Each wall is flat, endless, passes through zero and stands at right angles to its row. A trip goes straight from one point to another. List the walls that it crosses, first one first.

Walls:
(1): [12  3]
(2): [ -2 -41]
(3): [-39 -60]
(4): [ 33 -12]
(5): [ -1 -58]
Trips:
[35 11] to [-40   8] -> 4, 1, 3
[ 26 -40] to [ 39 -32] -> none

Walls:
(1): [-48   6 -41 -17  15  17  35 -25 -17 -15 -18  11]
(2): [-26  -9  32  17  18  -9  -4  -1  30 -11 -18   3]
(3): [ 51  27  -7  -6  17 -25  56  12   6 -34   9  26]
(4): [  1 -49  48 -70 -29 -15  16   1   8 -12 -54  28]
(5): [  4 -37 -34  20  13  -8   2 -26 -31   8  -2 -14]
(6): [-53   7   2   8  34  -5 -33  43 -49 -39 -33  23]
(7): [ 25  19  11  41   5 -21 -10  39 -19  16  -7  28]
(8): [ 20   2   7  22 -20  -9  -9   9  32   7   2 -12]
Trips:
[ 41  13 -13  33  -3  57   6   2   0  41 -46 -41] to [-10  -2 -87  26 -11  13 -13  -4 -17   2  16  30] -> 1, 8, 6
[-14 -12   2  23  50  14 -20   6  -5  11 -18 -29] to [-49 -31  44 -36  35  16  23 -32 -35 -25   8  19] -> 7, 4
[ 37  51  33  24   7  12  -3 -17  32  11  -7 -15] to [  4 -18  15 -51   7  -9   8  19  19 -49 -19 -13] -> 4, 7, 6, 8, 1
